Each row of a before or after table is a point. The points were changed in one or more steps. Then noise was added and the rows were shuffled. The steps act on columns, c1 being the first. Name the steps. A step turns or swaps two columns, mirrors them in a line or flattens them onto one, adds a multiple of one to another, or multiplies or shifts one. Angles are multiples of 10 degrees, from the lower column toward the higher: turns from -170 to 170, lines from 10 to 170 but not 90. Use the fewest steps. Two steps may share a column if one is a turn and the other turns, adds or multiplies; they go together, in the order done. Otherwise the lowest column goes first.
In the rows, 128 means zero.

Before (14 x 2):
[[165 128]
 [158 176]
 [165 177]
 [158 159]
 [172 157]
 [163 124]
 [103 147]
 [122  95]
 [189 156]
 [151  94]
 [139  92]
 [152 102]
 [162 139]
 [144 151]]
After, 14 rows:
[[151 146]
 [158 187]
 [139 163]
 [126 163]
 [157 173]
 [101 154]
 [ 96 117]
 [148 105]
 [ 95 152]
 [ 92 138]
 [178 167]
 [175 160]
 [159 157]
 [127 164]]
Steps: swap c1 and c2

Before, 8 rows:
[[103  71 105 159]
 [139 108 104 109]
 [154  80 147 177]
 [124 181 148 121]
 [132 147 135 115]
 [109 117 139 117]
 [144 126 131 155]
 [127 106 109  94]]
After, 8 rows:
[[154 136  76 103]
 [168 123 132 161]
 [ 80 107 141 114]
 [138 138 149 110]
 [118 154 189 119]
 [193  67 137 191]
 [ 67 101  61 169]
 [125 129  85  85]]
Steps: multiply c1 by 2.5; multiply c3 by 2; turn c2 and c3 by 30 degrees; multiply c4 by 1.3

Before, 8 rows:
[[124 129 145 100 122 117  68 159  88]
 [115 162 102 101 109 132 149 151  79]
 [123 177 118 101 106 129 137 159 147]
 [138 109 123 134 134 138 141 148 153]
 [133 159 200  98 133 115  88 136  81]
 [135 165  99 168 104 124 132 147 114]
 [ 80 153 135 104 139 116 148 106 211]
 [136 148 103 116 157 236 137 119  93]]
After, 8 rows:
[[122 130 123 108 108 139 133 111 153]
 [109 136 199 164 163 115 161 155  78]
 [116 114 101 159 163 127 136  97  77]
 [158 139 135 186 154 120  97 124 215]
 [119 129 153 163 137 111 195 156  86]
 [116 106 118 153 178 132 142 100 151]
 [143  99  99  94 161 124 142 111 112]
 [114 156 100  29 151 235 113 124  96]]
Steps: turn c1 and c4 by -150 degrees; add -1 times c6 to c4; swap c2 and c5; turn c7 and c8 by -130 degrees

Before:
[[ 85 112 140 143 147  78 135 188 172 132  91 117 110 167]
 [133 159 117 122 111  95 170 143 118 145  72 153  73 133]
 [ 99 110 152 133 163 111 107 144  96 113 175 177 116 136]
 [151 155  73 101 164 102 109 120 178 154 137 102  82 101]
 [ 95 137 146  88 151 151  92 118 121 122 124 202 101 117]
 [122 122 160 152  68 141 177 135 163 144 142 192  77 138]
 [173 113 115  92 130  64  94 103  98  93 171 177 153 106]
 [165  71 163 169 144 151 119 166 104 156  96 154 106 143]]
After:
[[151 156 112 128 171 101 109 112  74 139 182 148  79 146]
 [173 114 175 127 119  64  93  85 153  95 156 140 182 156]
 [122 122 160 128  75 140 178 140  95 164 103 209 144 112]
 [ 95 137 131 127 147 152  93 126 134 114 110 196 168 140]
 [ 99 109 196 129 156 112 106 139 161 103 122 167 158 127]
 [134 159  55 128 116  95 171 132 139 151 119 185 112 125]
 [ 84 113  88 127 146  78 136 173  93 126 105 135 109  83]
 [165  71 104 128 152 151 118 174 154 149  84 161 134 117]]
Steps: turn c3 and c11 by -70 degrees; multiply c3 by 1.3; multiply c4 by 0; turn c5 and c10 by -20 degrees; add 0.3 times c6 to c8; turn c9 and c14 by -170 degrees; turn c12 and c13 by 50 degrees

Before, 13 rows:
[[136 134 133 115 113 150 132 105 128 107 123 136 105 104 150 141  99 113
  141 141 111 119 124 155]
 [123 137 127 126 116 129 133 153 151 152 120 106 152 134 138 148 109 129
  140 100 142 147 140 110]
 [108 137 127 121 141 145 138 136 151 139 138 106 137 128 152 147 123 135
  124  99 145 134 158 105]
 [118 113 121 137 136 127 129 146 130 131 144 106 141 113 113 118 122 125
  120 104 127 150 110 110]
 [149 143 133 137 130 119 142 146 152 120 138 135 130 119 130 134 138 106
  140 135 113 112 140 141]
 [161 110  95 135 147 119 131 147 158 138 139 147 131 116 123 134 132 118
  131 132 123 131 146 152]
 [154 114 110 133 125 135 129 156 152 132 127 135 144 134 117 135 152 116
  132 121 123  91 135 155]
 [143 118 138 129 130 124 116 152 137 136 155 131 139 130 126 138 134 125
  132 134 134 132 138 149]
 [122  96 125 161 114 136 107 122 125 115 124 130 121 111 132 115 139  87
  144 118 149 158  99 120]
 [120  95 133 165 121 136 117 123 102 116 117 112 111 106 135 120 126 108
  173 110 133 143 113 128]
 [156 121 116 135 122 117 120 127 158 137 141 126 135 129 126 116 148 131
  135 132 115 124 136 145]
 [120 121 115 166 131 125 104 134 118 107 133 127 126 114 103  96 125 123
  143 108 153 158 107 134]
 [124 107 117 149 122 133 127 148 109 117 105 115 121 116 124 105 141 123
  126 116 146 164 124 115]]
After (13 x 24):
[[154 109 119 149 123 116 127 142 110 141 105 112 136 133 124 105 139 115
  123 137 145 104 130 116]
 [ 84 117 141 134 126 134 131 147 153 128 128 136 150 133 118 138 152 104
  137 136 122 140 120 154]
 [115 134 106 116 113 104 132 100 126 147 123 136 120 153 151 141  99 124
   93 111 112 132 120 154]
 [153 120 126 167 131 116 103 129 119 151 134 127 141 125 102  96 127 120
   50 145 153 112 131 134]
 [118 119 140 130 128 130 116 146 136 117 155 129 121 123 125 138 135 115
  144 124 134 117 118 149]
 [142 138 150 126 116 136 133 149 151 112 120 106 131 129 137 146 106 115
  133 159 143 117 112 112]
 [152  95 120 160 115 111 106 103 124 144 124 129 129 136 133 113 141  95
   27 136 148 109 135 120]
 [102 142 128 140 132 119 142 132 153 135 137 136 124 121 130 136 139 102
  132 119 113 127 112 142]
 [148 112 140 137 135 112 129 142 130 129 142 106 138 127 115 118 123 117
  102 153 127 118 145 112]
 [143  96 112 166 121 107 116 112 102 142 119 110 120 135 135 122 128 112
    7 145 132 121 104 127]
 [103 110 125 136 147 116 130 139 158 118 140 147 161 118 122 133 133 109
  164 126 125 104 115 151]
 [106 123 135 134 121 130 119 129 156 120 141 126 141 117 126 113 148 133
  132 126 114 113 118 146]
 [148 136 134 122 140 127 136 138 152 123 138 108 130 145 152 145 123 132
  208 158 146 135 110 107]]
Steps: turn c1 and c22 by -140 degrees; turn c3 and c13 by -80 degrees; swap c6 and c14; turn c8 and c18 by -30 degrees; turn c10 and c20 by 170 degrees; turn c19 and c23 by -130 degrees; multiply c19 by 3

Before (14 x 48):
[[123 120  89 102 154  96 116 146 108 141 129 143 125 120 139 112 156 100
  128 117 111 128  62 108 125 128  86 146 146 100 155 144 150 122 145 114
  136 159 157 141 132 157 108  89 149  88 141 140]
 [109 130 128  97 165  90 122 142 111 111 126 129 135 170 137 133 114 174
  168 112 129 142  82 130  96 102  95 146 112 105 156 102 147  91 149 119
  134 162 199 114 157 172  51  68 128  71 150 116]
 [131 137  87  93 131 122 139 153  96 123 173 131 131 145 170 106 129 164
  139  94 128 140  88 107  97 148 157 105 101  91 182 120 157 123 155 161
  151 176 167 150 156 157  67  61 122  77 137 136]
 [178 153 117 130 110 159 153 140 127 107 115 159 103  86 156 167 104 132
  145 138 112  88 119 177  95  82 145 124 130 133 106 135  57 143  93 119
  118  84 145 108 134 135 156 182  99 109 116  82]
 [132 128 122 134  80 120 131 129 162 136 119 137 140 131 101 153 104 117
  164 119 105  91 135 142 111 102 172 136 143 133 114 110 110 142 102  93
  138 130 130 127 143 145 159 187  74 155 115 115]
 [132 168 171 135 113 112 109 143 159 131 145 159 116 123 145 146  77  77
  130 139 121 126 151 168 111 101 138 123 128 128 125 113  93 152 105 154
  111  87 128 103 147 124 147 194 113 129  90 122]
 [185 163 141 140  70 111 137 145 115 121 116 135 146  99 107 179  99 124
  151 156 118 127 152 148 141 102 152 144 156 145 129 115  98 144  85 145
   80  85 145 151 119 119 112 175 102 117 126 129]
 [117 136 101  89 125 107 110 123 100 153 103 125 140 157 162  76 110 151
  137  82 115 106  96 138 143 130 116  95  93 124 192 115 163  96 142 115
  134 148 164 132 126 163  81  97 162  70 175 115]
 [102 212 109  89 109 101 112 117 117 110 148 136 147 107 156 159 113  80
  168 112 123 116 145 162 105  98 144  95 123 125 134 185  98  93  99  94
  108 120 130  92 111 151 169 101  98 207 173 127]
 [137 180 165 151  71 143 150 142 145 111 125 184 134 118  96 131 102 110
  130 160  98 126 151 159 134 107 153  98 146 112  70 145 110 122  66 120
  104 114 147 122 137 153 171 157 108 119 123 101]
 [113 124  66  97 144 100 119 120 150 130 177 148 128 150 153 149 126 174
  155 114 110 139  83 153 166 159 107 126  86  99 153 113 145 103 141 137
  138 123 168 132 127 138  96  84 128  89 163 111]
 [113 139  79  98 133 132  93 151 148 148 132 135 145 147 145 105  94 122
  148 119 157 125  54  85 116 139 120 120  78 118 154 126 128  74 154 143
  133 158 176 146  99 164  62  55 136 112 160 100]
 [120 160  96  87 145  78 153 176 150 137 157 126 138 145 138 109 124 150
  126 112 127 132  86 113 121 114 130 125 101 120 187 114 123  59 149  95
  147 170 160 138 122 109  99  82 144  60 147 118]
 [148 159 123 158  95 151 115 146 126  91 135 128 134 106  87 156  95 114
  181 147 128 152 140 148 114 107 146 111 137 128 126 146  84 131  99 130
  137  95 121 109 168 127 163 212 143 122 148 101]]
After:
[[138 169 174 137 113 110 109 143 157 126 145 156 117 123 146 149  76  78
  133 139 121 123 148 171 113  99 138 125 126 129 122 116  93 154 101 123
  108  89 128 100 111 118 147 191 114 126  90 122]
 [117 122  75  95 136  96 118 119 146 130 179 147 127 151 149 150 125 176
  158 116 107 143  80 146 166 160 102 126  88  98 149 115 144 104 145  98
  140 123 167 133 103 141  94  81 130  88 162 108]
 [130 139 102  95 126 122 136 158  94 121 173 128 131 142 172 104 128 168
  140  97 126 145  89 129  91 145 157 103  95  91 185 118 156 124 155  83
  148 177 164 148 183 196  65  60 125  75 140 137]
 [136 128 113 131  77 118 132 129 161 134 120 139 138 132 101 152 104 113
  165 121 103 100 136 150 114 103 177 131 145 133 114 111 116 140 102 159
  137 127 135 130 133 214 162 187  75 154 117 111]
 [138 177 159 150  75 143 155 144 147 115 127 185 139 117  97 130 102 108
  124 161 103 134 148 158 134 108 151  98 151 115  70 143 112 125  67 147
  105 115 147 128 108 200 167 157 112 120 122 101]
 [119 140  90  97 132 132  91 151 151 144 136 135 145 147 139 111  91 116
  151 119 157 137  53  75 116 138 121 121  79 116 153 125 125  76 154 101
  133 161 169 142 138 236  60  51 134 113 155  95]
 [109 127 121  97 160  90 126 141 111 111 129 127 138 170 135 131 110 174
  171 112 131 159  79 149 101 102  92 143 114 106 159  96 149  88 147 137
  137 164 198 115 161 238  54  69 125  70 153 115]
 [128 124  86 102 156  96 115 150 107 137 128 142 123 121 141 108 157  99
  131 119 110 134  60 114 128 130  84 142 146  97 160 144 150 121 148 130
  142 161 163 140 150 206 107  90 150  85 140 139]
 [121 132  98  88 128 108 109 123  96 150 106 121 141 157 164  73 105 149
  137  85 114 118  94 138 142 132 120  95  95 129 194 113 161  96 146 133
  136 148 162 128 117 248  79  99 162  68 177 114]
 [117 158  90  88 144  78 157 175 154 136 154 130 130 144 140 110 129 154
  125 109 126 127  85 118 123 114 127 124 101 113 191 116 120  60 150 152
  149 169 160 136 133  75 101  84 148  60 145 119]
 [184 166 151 140  71 113 136 142 114 119 116 134 148 101 106 176  99 127
  149 151 116 124 150 141 143 100 152 143 158 147 130 118 102 140  87 116
   81  84 144 150  99 103 113 179 105 117 126 127]
 [146 161 117 157  96 152 115 145 128  96 137 129 131 108  92 159  99 116
  183 147 133 149 144 168 115 107 147 115 141 126 126 145  86 133 102 127
  134 100 120 111 155  95 158 210 144 125 145 103]
 [107 210  98  92 108  99 111 114 115 108 150 134 148 107 156 157 111  73
  167 113 129 122 145 139 104  99 146  94 125 119 135 182  99  95  99 149
  105 121 128  94  73 208 167 101  96 203 168 125]
 [178 150 110 131 110 157 154 140 127 105 119 158 106  83 161 173 106 129
  145 141 113  89 121 169  95  84 144 120 129 131 108 139  60 137  91 135
  119  83 146 109  84 186 157 180  96 107 120  80]]
Steps: mirror c3 and c36 in the line at 10 degrees; turn c22 and c42 by -20 degrees; multiply c42 by 3; turn c24 and c41 by -40 degrees; multiply c41 by 1.6

Before (13 x 64):
[[116 129 190 112 125 182 187 118  75 108 117 108 155 187 129 101  63 131
  101 135 175 135 111 104 150 154  88  81 123 193 142  93  86 115  92 118
  111 140  96  95 114  86 105  83 135  82  99 125 120 170 145 154 147  99
  100 187 110  96 156 107 129 118  88 125]
 [136 168 105 118 108 144 146 140 134 157 104 166  88 155 143 161 204 115
  154  88 119 118 165 130 159 140 154 131 148 134 102 152 139 132  92 157
  138 146 159 131 183 168 113 167  97 125 112 105 125 103 130  99 142 123
  165 141 166 180 166 137  61  64  98 165]
 [145 106 170 108 108 175 112 130 104 141 117 117 145 138 134 106  66 191
  100 120 146 128 125  92 200 129  48 141  97 185 106 108 140  80 101 115
  107 133  96  96  90  97 143 136 151 118 114 140 143 158 135 148 116 132
  150 121 125  99 148 116 121 112  93 146]
 [157 117 134 174 167 119 144 103 100  86  94 113 194 134  87 154 164 141
  152 109  75  81 123 197 140  93 117  84 173 116 176 142 129 168 107 102
  102 100 221 125 137 117 130  48 132 147  75 158 177  60 108 137 143  81
   79 155 173 178 101 182 194 136 196 111]
 [182 128 119 149 198  90 134  69 129  86 128 115 193 150  97 180 135 175
  149 120 111  36 139 195  64 121  95 106 171 125 174 132 133 143 107 138
  130 126 227 102 138 121  92  91 145 166 101 183 164  63 100  93 131  75
   75 159 141 176 122 154 133 172 158 103]
 [113 124 127  76  77 122 169 156 153 140 148 191 153 129  96 174 156 159
  161  70 103  84 133 152 166  75 172  95 130  80 103 155 161 112  85 137
  153 187 166 134 147 149  87 175  98 121 128 111 128 134 113 112 174 166
  147 156 183 173 115 141  65  80 127 120]
 [163 135 172 126 144 123 141 103 103 102 151 132 127 152 159  73  62 169
  104 106 141 119 110 111 154 170  55 117 112 162 133  80 105 112 144  93
   92 143 103  89  81 136 129  81 154  80 122  93 139 110 165 164 142 120
  128 169 149  75 141 175 118 149 105 146]
 [131 114 154 143 166 134 146 127  87 129 120 116 129 162 133 143  85 106
   63 110 159 117  98  84 139 171  70 114 170 172 149 100 151  90 113  99
  130 131 128 113  86 142 119 112 130 138  85 110 122 154 133 183 125 138
  133 149 147 139 107 113 132 142  54 125]
 [125 134 137 112 167 115 135 141 107 121 123 123 118 136 155 124  73 128
   97 134 111 110 131  81 161 130  76 101 107 173 107  95 123 111 144 119
  111 149  95  68  88 116 134  98 126  85  99 131 124 116 109 172 151  99
  130 186 122 168 165 136 142 159  94  89]
 [143 157  95  51  71 163 168 160 115 155 106 136 105 158 120 145 180 140
  131 100  84 110 135 142 134 122 163  87 128 127 106 128 142 105  75 142
  161 154 120 144 151 123 105 171  90 148 159  86 108  82 145 118 181 165
  157 112 171 183  99 160 102  88 121  95]
 [141  92 144 115 154 187 146 100 130 119 133  91  87 132 156  83  88 130
  100  67 146 131 123 101 142 150  85 116  95 191 141 137 131  76 119 130
  124 150 142  86 101 101 159 140 151  97  87 157 133 205 140 156 150 129
  155 175 130 142 113 136 102 128  68 145]
 [149 137 109  75  75 151 163 156 158 138 100 134  78 168 106 172 199 124
  185  91 139  81 129 118 156 110 141 114 128 100  72 174 159 107 145 156
  135 114 144 132 155 152 103 175 132 115 127  94  90 157 143  75 136 194
  140 123 162 210  93 142 117  49 122 134]
 [156 179  94  78 129  93 153 163 109 125 115 135  51 126 146 178 181  91
  133  74 110  85 161 141 154 145 160 113  99 105 108 144 162 117 127 101
  177 159 189 173 158  93 100 153 116 131 117  93  94 151  80  85 132 145
  133 133 156 167 152 134  91  74 130 127]]
After (13 x 64):
[[167 133 173 124 152 123 145  97  87 103 151 131 127 153 156  71  57 169
   99 105 143 113 114 112 153 132  57 122 114 163 135  80 106 110  82 161
   90 140 102  89 175 140 132 147 163  80 128  92 146 108  89 164 142 124
  132 100 145  72 137 178 128 150 102 150]
 [156 175  87  75 123  97 157 164 115 126 117 135  38 130 142 185 178  87
  133  74 109  85 164 137 155 104 166 113  98 105 101 144 159 113 153  81
  177 158 192 168 138  93 103 118 111 132 119  95  95 143  93  83 126 149
  135 120 163 167 150 134  87  73 132 125]
 [144 153  81  50  69 159 168 155 143 156 107 136 106 168 121 144 184 143
  132 100  81 109 134 140 132 122 161  86 126 129 101 134 147 105 169 147
  160 149 113 145 120 129 104  76  97 150 154  86 110  77 141 121 178 166
  161 111 171 183 102 157 105  89 120  95]
 [184 132 117 145 195  88 127  69  99  91 116 111 190 149  87 179 137 180
  150 127 114  42 147 192  63 126  92 103 171 129 174 132 137 148  94 101
  124 121 230 104 112 124  93 113 148 167 102 179 166  58 134 100 125  73
   77 137 148 177 121 160 129 169 158 102]
 [123 141 133 110 172 116 131 143  67 122 127 122 119 135 158 119  76 128
   94 137 117 116 129  76 159 139  69  95 104 175 108  96 125 117 102 116
  109 143  94  69 134 120 135 137 130  88 103 129 127 125 120 172 154  99
  126 117 124 164 164 137 145 158  93  86]
 [118 125 172 114 126 183 184 123  56 108 117 108 161 186 125  95  63 136
  101 132 177 132 110 108 150 126  93  77 120 191 146  94  86 108  85 146
  105 140  97  99 159  93 100  93 137  87  94 128 118 172 114 153 150  97
  103  86 108  97 161 112 122 120  98 126]
 [127 112 148 143 163 135 144 125  99 127 117 121 125 161 131 145  80 106
   68 110 164 117 100  87 142 131  72 120 167 172 145 100 147  88 114 131
  135 126 126 108 180 144 122 108 131 136  85 109 123 157  98 178 130 137
  139  90 141 138 111 111 135 147  50 116]
 [164 114 129 174 169 121 141 101 100  88  99 116 187 133  81 146 168 134
  152 108  80  85 122 196 146 140 123  81 175 116 175 130 127 174  42 108
  106  96 220 123  94 115 131 111 135 142  77 163 190  52 106 140 143  81
   79 104 177 176  98 185 197 142 192 108]
 [143 113 171 105 112 176 114 132 135 141 113 113 140 137 129 107  61 192
  107 119 141 128 128  86 204 149  45 147  91 191 107 109 137  90 135 138
  113 132  93 102 138  97 140  97 146 118 118 138 140 160 110 144 111 127
  154 107 124  92 147 115 115 109  92 144]
 [133 164  97 114 113 142 147 136 120 156 102 167  91 148 138 155 206 108
  157  90 122 118 171 132 157 103 154 133 150 137 107 151 137 129 163 124
  131 149 162 132 131 166 116 100 103 120 109 107 129  98 159 101 150 125
  161 138 169 182 158 143  59  65  96 165]
 [149 139  94  74  77 149 166 156 141 138 102 137  77 178 112 172 197 127
  191  94 143  76 129 119 163 123 144 110 129 109  69 180 157 106 176 151
  133 120 144 129 102 146 100 137 132 112 127  96  85 155 154  72 133 194
  136 162 166 214  93 141 112  42 127 132]
 [116 119 115  81  80 123 172 159 107 138 147 196 157 129  90 174 153 159
  167  69 102  85 130 151 170 145 172  92 124  75 108 156 162 113 178 114
  156 191 160 137  75 155  83  83  97 122 128 114 130 130 135 113 175 170
  149 160 184 181 119 140  71  84 129 121]
 [141  93 145 125 152 187 135 103  83 107 136  91  88 129 161  81  90 136
  104  66 137 126 128 106 131 135  84 112  96 194 145 132 130  74 141 138
  126 149 152  88 151  99 164 119 153  95  97 158 135 203 131 155 154 135
  147 142 124 144 111 130 103 124  73 147]]
Steps: add -0.3 times c7 to c3; turn c9 and c56 by 80 degrees; multiply c41 by 0.4; turn c26 and c41 by 110 degrees; swap c35 and c44; swap c36 and c51
